Rows are points. Two turns around zero, p and q, are shown by what they do to some points. Write where each new point lands after one turn and then the other. Backwards means that the second turn is done in reverse. Each puzzle has new turns, and all numbers are rounded.
(in the rows, 128 means zero)

Turn p:
[122 150] -> [105 126]
[114 115] -> [138 112]
[158 167] -> [ 95 164]
[119  81] -> [173 111]
Turn q:
[162 148] -> [150  95]
[120 124] -> [124 136]
[103  79] -> [ 78 151]
[127 160] -> [160 131]
Where do these land?
q, then p backwards: [132 180] -> [136  76]
q, then p backwards: [122 106] -> [129 151]
q, then p backwards: [155  95] -> [ 94 154]
q, then p backwards: [103 131] -> [153 131]

Turn p:
[ 90 115 112 169] -> [109 154 174 147]
[101 150 124 126] -> [111 147 135 105]
[140  76 162 102] -> [116 109  85 176]
[133 160 124 150] -> [133 118 154 101]
[101 135 111  92] -> [121 167 104 113]
[172  99 133 101] -> [159 106  90 153]
[159 161 130 157] -> [148  95 155 102]
Turn q:
[170 120 141  79] -> [ 76  99 105 147]
[148 117 136 145] -> [140 108 133 145]
[125 139 154 107] -> [ 98 139 140 139]
[ 66 112 117 133] -> [154 186 115 121]
[ 88 133 117 135] -> [144 163 130 111]
[171 147 103 168] -> [155  74 145 106]
Where do these land?
q, then p: [153 143 144 127] -> [104 127 128 151]
p, then q: [122 110 121 104] -> [140 119 133 101]
p, then q backwards: [125 103 152 111] -> [143 103 135 103]
q, then p backwards: [110 140 167  99] -> [ 79 112 131 140]
p, then q: [133 141  42 173] -> [ 73  81 188 157]
q, then p: [124 131 142 153] -> [125  99 129 130]

Turn p:
[121 132 128 142 107 141 107 106] -> [133 140 114 132  95 124 144 137]
[131 146 143 128 129 106 116 110] -> [100 145 123 123 126 131 133 147]
[117 141 119 127 138 132 120 110] -> [129 137 123 147 124 140 131 144]
[132 149 115 138 121 132 112 145] -> [130 123 138 127 125 139 161 127]
[143 104 107 129 121 121 123 149] -> [149 126 143 101 129 138 126 110]
[138 144 120 134 121 116 165 143] -> [117  97 159 124 134 121 124 135]
[ 82  80 107 123 114 124 139 151] -> [144 123 140 138 104 144  93  72]
[147 109 130 140 162 138 112 134] -> [154 156 129 123 156 118 133 125]
[150 150 183 128 151 130 105 146] -> [ 99 145 104 120 170 102 162 125]
[144 151 141 126 129 132 177  84] -> [113 105 128 140 128  99 103 182]
[101 102 115  93 114 135 131 132] -> [139 112 107 133 115 152 100 101]
Turn q:
[124 142 118 119 151 163 103 119] -> [ 86 129 123 138 136 151 117 141]
[145 133 135 148 112 124 138 117] -> [144 141 121 117 107 131 120 116]
[146 120  95 106 118 136 119 110] -> [124 136 130 131 117 159 158 148]
[123 131 143 142 166 118 139 116] -> [114 151 144 134 128  99 107 127]
[117 115 150 143 132 115 119 113] -> [139 131 126 153 118 110 110 128]
[140 118 145 111 119 113 128 225] -> [167  76 132  78 185 114 121 145]
[110 108 142 127 126 148 153 123] -> [112 110 116 127 107 100 136 126]
[123 145 130 117 118 119 132 107] -> [127 130 144 139 116 139 134 108]
[125 139  94 138 112 116 123 122] -> [139 149 117 135 138 147 150 114]
Where do these land?
q, then p: [156 116 119 122 139 148 151 133] -> [113  97 117 127 133 148 121 109]
p, then q backwards: [104 136 113 121 102 142 145 125] -> [119 120 153 113 104 139 118 110]
p, then q backwards: [123 148 153 135 152 131 151 145] -> [ 89 128 126 116 154 122 124 138]
q, then p: [147 126 156 157 100 100 120 127] -> [142 134 117  84 125 129 152 155]
q, then p: [113 119  99 108 155 141 146 149] -> [110 120 143 155 151 136  97 110]
p, then q backwards: [134 149 139 116 144  99 115 126] -> [132 141 100 122 152 147 120 133]
q, then p: [101 144 134 131 101 153  96 143] -> [179 152 130 141 116 131 118 127]
p, then q: [131 121 106 148 120 136  91 108] -> [132 122 130  89 118 154 132 106]
q, then p: [143  93 132 113 138 101 139  95] -> [ 94 106 145 102 123 101 145 117]

Turn p:
[126 147 105 159  96 141 154 127 168 125 126] -> [103 126 122 178 118 113 126 111 114 105 100]
[104 125 104 164 143 116 119 103 132 114 134] -> [130 113 135 113 106 143 114 103  96 120 102]
[157 121  92 133 117 141 101 138 136 100 134] -> [ 94 119 142 131 108 126 139 106 116 112 165]
[ 95 137 106 145 100 114 118 169 155  88 168] -> [102 165  97 142 126 161 133  76 104  97 132]
[137  97 180  78 140 107 117  93 138 166  97] -> [155 117 127 101 118 126  95 181 198 138 127]
[117 177 125 151 109 152 123 127 137  67 155] -> [ 89 126 122 139 131 146 180  72 121 124 103]
[140  82 162  96 130 144 146 101  86 179 139] -> [161 111 149 106 171 130 123 202 146 114 135]
[109 101 140  87 160 161 136 130 101 166  78] -> [178 155 182 126 127 119 123 176 149 156 134]
[144 110 138  69 147  99 169 102  94 156 101] -> [195 120 123 100 133  81 130 171 158 126 137]
[131 169 100 157 164 146 134 153 171 116 165] -> [ 84 146 100 145  92 134 159 125  75 144 110]
[124 174 112 150 106 107  93 142 126 140 136] -> [ 84 143 116 115 147 110 105  91 114 142 121]
[151  97 172 148 123 108 127 154  92 120 103] -> [159  96 121 141 161 148 109 122 142 158 169]
Turn q:
[129 125 135 157 104 123 140 139 181 149 131] -> [162 135 120 110 119 134 134  89 163 137 108]
[150 157 129 117 114 155 125 140 102  86 136] -> [123  93 136 161 135 147 142 122  85 132 138]
[154 104 104 103 126 100 139 140  88  93 175] -> [111 125 170 100 106 136 144 143  63 107 124]
[149  95 138 120 125 120  92 104 168 162 116] -> [108 146  89 105 114 128 115 130 153 154  82]
[124 129 134 102 133 138 161  96 137 131 134] -> [115  91 126 104 132 129 133 142 150 115 135]
[ 91 121 132 120  82 116 100  87 175 160  86] -> [117 152 101 132 159 156 117 129 200 119  76]
[148 167 144  83 206 153 169 135  81 105 157] -> [106  58 133 141  96  79 135 159  87 111 194]
[125  92 143 167 126 164 126 141 122 125 123] -> [130 145 126 113 160 120 131 100 120 171 147]
[127 162 100 132 185 189 135 142 108 150 190] -> [172  90 125 135 125  64 173 173 101 154 158]
[114 128 115 135 133  99 148 123  70 104 121] -> [118 147 163 130 134 147 116 151 106 101 169]
[ 74 127 166 153 114  96  96 138 138 128 123] -> [120 188 109 147 143 126 146  96 152  98 130]
[112 112 111 119 119 131 121 163 154 122  84] -> [134 135 141 142 153 113  86 100 136 126  97]
[144 122 139 132  79 124 115 144 151 187  82] -> [123 149 141 148 114 146 109 106 186 173  87]
[152 151 101 151 145  84 125 101 118  92 132] -> [152 137 111 122 103 168 109 153  92  96 144]
Where do these land?
p, then q backwards: [144 101  90 132  92 157 105 133 127  82 133] -> [112 146 167 115 114 104 168 149  99  94 136]
q, then p backwards: [122  94 149 109 111 115 168 167 109 120 144] -> [127 139  84 127 114 156  86 111 106 106 117]
p, then q: [114 129 127 136 107 158 114 119  98 145 124] -> [103 131 101 136 121 104 124 116 135 123 157]
q, then p backwards: [130 133  88 167 144 138 106 122 166  86  87] -> [ 93 105 145 161 119  68 156 148 112 152 132]
p, then q: [ 95 179 125 134 144  66 164 156 128 157 153] -> [154 131 146 166 106 141  79 203 118 122 119]
p, then q: [111 163 128  87 173 118 109 116  82 130  83] -> [ 94 104 129 132  59 130 127 138 179 126 101]
p, then q: [140 142 148  91  97 132 145 155 156 165  84] -> [188 160  99 140  93 126 126 103 141 110 112]
p, then q: [ 96 123 160 141 102 122 100 115 152 140 159] -> [133 114  99 156 179 104 107 130 125 130 116]
q, then p backwards: [131  95 100  91 114 136 144 113 113 164 138] -> [133 140 141 115 145 162 104  85 117 162 127]
p, then q: [126 175 127 147 181 155 166  97 116  91 125] -> [106 121 181 102 119 155  89 130 176 154 155]
p, then q: [139 140 101 149 149 137 136 129 124 164 165] -> [112 151 171 155 132 112 122 142 114 118 150]
q, then p: [162 102 134 171 114 144 147  94 136 171 138] -> [103 165 129 139 129  93 127 189 144 109 128]
p, then q backwards: [171 108 137 126 100  67  89 139 172  94 130] -> [143 148 198 130 164 111 158  97 156 116  88]
q, then p backwards: [111 108 177 110 164 146 100 137 114  84 129] -> [165 165  92 150  96 114 124 160 128 130 163]
